Each row is a point. Examples show where two turns around zero, p and q, send a point. Write where each new point lands after one turn and then the other. Backwards means that the second turn is done in reverse. Each puzzle has new turns, and all numbers are rounded.

Turn p:
| -0.17 | +0.19 | => | +0.03 | +0.25 |
| +0.55 | -0.17 | => | +0.24 | -0.53 |
| -0.38 | -0.01 | => | -0.26 | +0.28 |
Turn q:
| -0.53 | +0.13 | => | -0.41 | -0.37 |
| +0.09 | -0.22 | => | +0.23 | -0.05 |
| +0.44 | +0.08 | => | +0.18 | +0.41 |
Where do these land?
q, then p: | -0.33 | -0.13 | => | -0.31 | -0.17 |
p, then q: | -0.20 | +0.17 | => | -0.22 | +0.14 |
p, then q: | +0.56 | -0.18 | => | +0.58 | -0.11 |
p, then q: | -0.34 | +0.35 | => | -0.38 | +0.30 |
q, then p: | +0.30 | -0.21 | => | +0.32 | -0.17 |

Turn p:
| -0.46 | +0.47 | +0.34 | => | -0.19 | +0.50 | -0.51 |
| +0.43 | -0.08 | +0.15 | => | -0.26 | -0.10 | +0.37 |
| -0.01 | -0.43 | -0.10 | => | +0.09 | -0.43 | -0.01 |
| +0.05 | +0.03 | -0.38 | => | +0.35 | +0.01 | +0.15 |
Turn q:
| -0.19 | +0.01 | +0.25 | => | +0.01 | +0.30 | +0.10 |
| -0.36 | +0.52 | +0.40 | => | +0.37 | +0.62 | -0.18 |
| +0.04 | +0.30 | +0.35 | => | +0.39 | +0.24 | +0.07 |
| +0.18 | -0.24 | -0.56 | => | -0.32 | -0.52 | -0.17 |
| +0.11 | -0.43 | -0.30 | => | -0.39 | -0.35 | +0.10 |
| +0.22 | -0.15 | -0.14 | => | -0.06 | -0.29 | +0.08 |
Where do these land?
q, then p: | +0.04 | +0.31 | -0.23 | => | +0.28 | -0.12 | +0.24 |
p, then q: | -0.06 | +0.03 | +0.22 | => | -0.12 | +0.09 | -0.17 |
q, then p: | +0.39 | +0.56 | +0.01 | => | +0.03 | -0.22 | +0.65 |
q, then p: | -0.35 | -0.27 | +0.24 | => | -0.12 | +0.38 | -0.31 |
p, then q backwards: | -0.02 | -0.63 | -0.24 | => | +0.61 | +0.03 | -0.28 |
